Every row gives one point. To make a cloud, some directions were put in groups of two or more. Within a group, all points are equally far from the middle, so they leave a hole (a ring in 2 directions, a hollow ball in 3). The other directions are filled evenly. Then the cloud was stretched, turned, moved and blurred a little. How many holes are there, and how many directions does each take, smallest first?

Cloud, 19 rows:
[[  3  32 -54]
 [ 11  19 -56]
 [-43  -7  32]
 [-13 -44  10]
 [ 18  57  10]
 [ 28   8  39]
 [-52  30  -4]
 [ 43  15 -28]
 [-58 -16   2]
 [-14  55 -26]
 [-27  17 -57]
 [-50 -13 -39]
 [ -7 -33  31]
 [-17  12 -61]
 [-22  -2 -59]
 [ 16  20 -54]
 [-17  58  -4]
 [-16  -3  47]
 [  6 -38  18]]
Holes: 1 (3)

Cloud (28 x 4):
[[-23 -49 -35   4]
 [ 52 -52  23  31]
 [ 11 -22   9  57]
 [ 49 -66  16 -28]
 [ 16  35 -33 -21]
 [ 20 -79  22  -8]
 [ -2   0  59  12]
 [  9  44 -22  -1]
 [-39  -5 -25   0]
 [ -8  37 -11  20]
 [-22  -8  28 -42]
 [ 35 -39 -57  -6]
 [-15 -40  51   4]
 [ 35  -4  40 -50]
 [ -7   4   6 -56]
 [ 49  39  14   6]
 [ 25 -66 -31 -29]
 [ 37 -17 -42 -46]
 [  4  40 -27 -10]
 [ 58  25 -28   0]
 [ 22  -6 -13 -63]
 [ 72 -38  30 -16]
 [ -8  38 -20   6]
 [  9 -41 -48  28]
 [  3 -48  47  25]
 [  8  40 -28 -12]
 [ 42 -37  -3  51]
 [-24  20 -23 -21]]
Holes: 2 (2, 2)

Cloud:
[[ 67  -3 -14 -51   3 -14]
 [ 58 -16 -28 -29  13  26]
 [ 68 -45 -19   1 -23  20]
 [ 16  74  -2 -47  27  -5]
 [ -7  29   7   9 -65 -29]
 [  7  14 -20 -66  26 -48]
 [ 51  37  46  -9  14 -15]
 [ 21  18 -37  47   6  29]
 [ 65   9 -55 -12 -21   8]
 [ 97  10  -8 -33 -30  -1]
 [ -6  27 -58  26  28 -52]
 [ 74  24  29 -36 -63   3]
 [  9 -34  -5 -49  -6 -10]
 [ 11  -9 -11  -8  23 -65]
 [ 51  28 -38  10  40 -17]
 [ 22 -15 -29   7 -10 -86]
 [-15  19 -18  -9   9 -39]
 [ 13  43 -51 -34 -25 -26]
 [ 26 -33 -23 -12 -37   8]
 [ 28  24  16  12 -16 -47]
 [ 57  14  32 -15  44   4]
 [ 32  35  12  -9 -92 -31]
 [ -7  10 -80  28 -19 -42]
 [-13  27 -35 -57  41 -26]
 [ 80 -13  18 -12  24 -38]
 [  2  44  -3 -49 -27 -13]
 [ 53  36  -5  16  12 -37]
 [-10  50 -36 -45  24 -35]
 [ 54   4  -1  25 -37 -42]
 [-27  35  26 -30 -36 -27]
 [ 14  -9 -52   5 -46 -34]
 [ 73 -36  -8   4   5 -15]
 [-21   8   5  27 -56   0]
 [-21 -18  -7  -6 -39  -9]
 [ 24  16 -66  24 -22 -51]
 [ 68 -11 -28 -28 -10  -2]
 [ 19  30 -25   5 -53 -14]
 [ 34  -5 -34 -19  22  43]
 [-23  47 -23   6 -46 -18]
 [ 10  57 -27   1  31 -58]
 [ -3   4  35 -50 -50  54]
 [ 57  -2  -8   1  17  15]
 [ 19  42 -69  -8 -69 -50]
 [ 18  32   4  -2  -2 -63]
 [ 40  -7  -4 -32  63  40]
 [-23 -14  38 -31  19   9]
 [  9  41 -15 -27   1  22]
 [  6  -4  -9  -8  33   4]
 [-17 -10  -7 -26  39 -31]
 [ 39  -5 -24 -25  23 -54]
 [ -3  25  -9 -57  -7 -28]]
Holes: 0

Cloud, 78 rows:
[[-35   1 -12   6 -34 -55 -11 -42]
 [  8  76  -2 -20 -36 -38   4 -24]
 [-13  54  38   9 -26 -14 -41   5]
 [  2   6 -15  38  -9  57 -72 -43]
 [ 21 -40  28  11  49  48 -42 -35]
 [ 12 -19  19  -2  50 -29  -1 -71]
 [ 21 -29   7   5  48  48 -59 -45]
 [ -5 -35  52 -25  -9 -33 -12 -12]
 [ 16  -4 -67 -45 -15 -19  28 -10]
 [-43   5  13  -5  15  -9  15  16]
 [ 51  56 -29 -13 -11 -48 -37 -30]
 [ 47   1   8  13 -51 -49 -20 -54]
 [ 37 -11  21  32 -52  -2  14  40]
 [ 10 -23 -26 -35  27 -28  22   0]
 [-10 -33  54 -13 -10 -34 -10   6]
 [ 38  38 -76 -12  26  32  10  -7]
 [  1  -3  43  63  33  30 -21 -37]
 [ 12   3 -24  31 -17  -3  63  53]
 [ 28  29  16  67   8  34   8 -32]
 [ 19  64 -25   2 -18 -36   8  29]
 [ 82 -33  13  -6  20  30  10  16]
 [ 60  31  17  42  -3 -44 -11 -32]
 [ 13  16  -9  10 -48  31  22 -23]
 [ 14  50 -61  17 -12 -14  20  24]
 [ 56 -51  -4 -24  -6  13  19  11]
 [ 24   7  43  69  12  50 -35 -19]
 [ -4  40  -1  11  32   9 -65 -10]
 [-25 -42 -13  40 -37  -8  -2 -25]
 [ 42   9  38  16 -48 -16   9   9]
 [  2  15  61 -15  41 -11  -4 -70]
 [ 58   7   2 -38  30 -58 -24  30]
 [ 44 -12   0 -46  39 -51  13 -38]
 [ -7  21 -12  38  57  37 -45  21]
 [-20  68  25  77  16  -5  -7   7]
 [-45  -4  22  85  17  20  26   2]
 [ 57  -7  -2 -15  38 -32  -7  52]
 [ 27  64 -12 -53  36  -8  37  -7]
 [-35   8  25   0   5  17  10  18]
 [-33 -13 -36  71 -16 -19  -8 -20]
 [ 66   9 -30  18  36 -16  -3 -40]
 [ 65  26  28  52  62  10  34  13]
 [ 38  -2  10 -26  34 -52  26  43]
 [-18  14   7  92  61   0 -14 -18]
 [ 45  64 -21 -25 -27 -34 -46 -33]
 [ 40  -9 -23  24 -67  -7 -20 -35]
 [ 27 -34  72  37  10 -45 -41 -23]
 [ -9   1  -9 -29  56  14 -23  -5]
 [ 66 -23  31  14  21 -26  19 -13]
 [ 22 -12 -63  29 -42  -9 -28   5]
 [ 73 -23  53  39  23 -43 -15   2]
 [ 50  -1  40  13  37 -56  43   0]
 [ -8  32  -9  -2   6   6 -77 -36]
 [-16  23  56  13  -2  -2   2 -34]
 [ 43  38 -32 -45  55 -52  47 -27]
 [ 45  -3 -15  23 -43 -31 -51  32]
 [-23  29 -49 -26  36  18 -40 -43]
 [ 56 -13 -37 -21  33 -24 -25 -37]
 [ 30 -50  45  43 -10 -31 -19 -18]
 [ -3  39 -13  25 -33  21  27   1]
 [ 52  33   2 -71 -16 -50 -12  19]
 [  1  -7  36  17  27 -52  -5 -76]
 [  3  65 -49  53 -10   7  17   1]
 [  5 -40  -4  14  38  -8  31 -46]
 [-32  18 -27 -29 -24  31 -33 -22]
 [-29  23  22 -21  -3   0 -25  25]
 [-11  -5 -53  18 -46 -42  -4 -31]
 [ 88   5  33   5  32  17 -15 -10]
 [  2 -22 -10 -10  34 -20 -15  50]
 [ -5 -13 -23   2 -44 -46   6   8]
 [ 15   5  30   6  76  10 -43   1]
 [ 75 -11  23   1  37  13  23  36]
 [ 71  -7 -36 -26  12 -22 -45 -40]
 [ -6 -36  29  -9  22  52  -1 -13]
 [ 27 -12  58  29 -11  57   1   6]
 [-49  17 -19  81   3  29 -16  22]
 [ 46  15   9  55  -6 -55  -6 -23]
 [-35  39 -32  -9 -10   4 -47 -40]
 [ 32 -34 -50  64  41  11  10 -38]]
Holes: 2 (2, 3)

Cloud, 103 rows:
[[  42  -62  -16   18    1   -3  -53   47   11]
 [ -37   -8  -42  -25   44  -19  -20  -32   41]
 [  -2    3  -34   -9  -26   41   44    6    5]
 [ -29  -40   -3    2   34   19   49   24   34]
 [ -55  -17  -10   -6   11   -8   39   18  -64]
 [  38  -24  -17   14  -19  -18  -44   32  -47]
 [  44  -27  -48   50   36   37   44  -18    8]
 [ -14   19   16  -14   22   30   36   44   -5]
 [ -13  -37  -63  -29   49   47  -36   32  -22]
 [  -4  -31  -19    2  -18   39  -85   17   59]
 [   1    0    7   57    1  -37   26   39  -20]
 [ -14   21  -33   12   32   41   25    3  -25]
 [ -59  -19  -54  -18   38  -47  -15  -45   15]
 [ -18  -66   35   -3  -24   -9    8  -88  -39]
 [  12  -61  -18  -17   20   -3  -56  -62   -1]
 [ -39  -35  -21  -49  -28  -34  -43  -13  -42]
 [  60  -68   27   22   -6  -36   26    9  -12]
 [  -4  -44  -47  -55  -17  -12   -4  -12   82]
 [ -19    7   34  -29  -17  -47   37  -52  -20]
 [   6  -73    3  -12   38   19   20  -13  -33]
 [  -2    0   39  -12   10  -32    8   -8  -39]
 [ -19  -16   23   31   -8   38  -37   54  -53]
 [  22   -3  -52  -57   28   29  -31  -18   -2]
 [ -19   19  -45  -41   -6   13  -10  -26  -30]
 [   4   15   -6    3    5  -28    8  -27   54]
 [ -34   -2  -60  -20   33   -8   11  -42   24]
 [  -2   21  -33   11   55   10  -36   19  -76]
 [   2  -44   -2   41   15  -38  -42  -10  -66]
 [ -26   -5   19    5   42  -23   -5   29  -67]
 [  -9   -1  -44  -19   -5   24   28  -38  -22]
 [ -36  -79   18  -27   10   58   -6   25  -12]
 [   1   20  -19    4   -7   48    0   35  -41]
 [ -17  -11  -49    8  -37   28  -62   22  -21]
 [ -13  -28   32   -7    1   -6  -10  -13    8]
 [  41   -3  -68   13   41   30   32   -9    7]
 [  21  -10    3   32    1  -19  -34  -31  -69]
 [  19  -64  -20  -46    2  -19   54   22  -38]
 [  31   19    8    8   15   26   10   -8  -61]
 [ -22   23   32   36   21  -23  -36  -43  -17]
 [ -24  -58   -7   25   16  -43  -24  -53  -38]
 [  14  -70  -79   27   29   38  -18   60   20]
 [   7  -25   -5   57  -32    5  -31   71  -60]
 [  30   -6   -5   44    8   19   40   26  -62]
 [  -3  -52  -10  -19   39   23   -4   37  -27]
 [  13  -40  -50  -72   45  -15    0  -38  -10]
 [   3  -15  -76  -46  -16   -6   -8   -6  -48]
 [ -48  -39  -22   -2  -29   10  -30   18  -48]
 [  34  -36   37    5   32  -57  -67   10  -55]
 [  -8  -75  -11   20    2   55   18  -34    1]
 [  10  -42   12    6   17  -19   37   27   31]
 [  -3   -9   20  -12  -33   22  -11   17 -103]
 [  -7  -81  -43  -12    2   -9   27   58   -4]
 [ -33   -7   27   10   31    2  -45    6   32]
 [ -17  -30  -21  -56  -15  -63  -26  -55  -45]
 [   5  -37  -31  -27    7  -19   53   13   12]
 [ -16   29   18  -28    6   12  -43  -16    1]
 [  -3  -33   41   43   25    7  -29   -3  -24]
 [ -53  -26    3   39   19  -43  -84  -30  -27]
 [  14  -55    1   16  -18  -79   37  -34   21]
 [  15  -56  -42  -35   34   63    4  -36  -34]
 [  30  -65   12   30  -30  -12    4  -35    8]
 [  34  -57  -29    6    0    4    1    6  -55]
 [  43   24    6   53  -19   18   42  -33   -3]
 [  43  -70    9   10   27  -26  -21   24    5]
 [  -6  -29   -3    8   44  -34  -20  -15  -59]
 [  13   19  -29  -52   11  -20  -30   43 -103]
 [ -16  -44   29  -45  -24  -48   20   16  -66]
 [  43  -69  -33   35   47  -32    1    6   20]
 [  16  -28  -20   22   65  -19   47   15   29]
 [ -55    2   18  -22    2  -22  -49   10   -1]
 [  14   -6   47   54    0    0    4   10   17]
 [  17  -15  -61   21   31   21  -20  -26   17]
 [  29   -2  -32   13  -18  -47  -63    6   22]
 [ -11  -36  -39   45   11  -20   -5  -24  -50]
 [   7  -46   54   64   -6  -56  -10   12   26]
 [ -23  -50  -20   20   12   63   29   54  -25]
 [ -68  -55  -15   12  -26   45  -32   18  -22]
 [ -17  -13    4   32   53  -71  -82   -1  -47]
 [   0  -32  -59  -24   53  -25  -14    2  -20]
 [  44   -7  -27  -18   15   -3   23    9  -10]
 [  -1    4  -23   20    4    0   34  -10   16]
 [   4   10   25  -20   36  -20   16   -8  -57]
 [  -4  -45    1   54  -46  -22    5   35  -20]
 [ -27  -64  -71   12  -14  -17  -49   31  -34]
 [ -36   -1  -67    4   19    4   -4  -56   42]
 [ -45   25   39  -25   15   27   14   28  -11]
 [  12  -17  -49   22   43   -8   -2  -15  -38]
 [ -18  -35  -25   20  -34   15   15  -43  -34]
 [ -11  -59    5   -9  -11   44  -12  -42  -55]
 [  -2  -25  -25   26   42   52  -34  -35  -27]
 [   8  -65  -35   15   -9   22   56   50  -37]
 [  27   11  -22   30   15   44   42   10   15]
 [ -14   14  -54  -35  -43   -1  -13   -7  -82]
 [  20   -1  -25    9  -17   -9  -63    7   16]
 [   7  -15   11   40   51   33  -41  -11  -64]
 [   5   15  -57   26   71   53   -7   11  -11]
 [  27  -13  -13   61   -1  -51   56   23  -36]
 [  27  -56    8   14   62   22  -30  -33  -15]
 [  17   11  -41  -28   64   26    2  -31  -24]
 [  22  -50   -3   42  -31  -24  -21    6    7]
 [ -66  -43    5    2    1   15   37   21  -22]
 [ -14  -27  -82   -1   45   17  -27    4  -22]
 [ -12    2   10   47    2   53  -57  -37  -34]]
Holes: 0
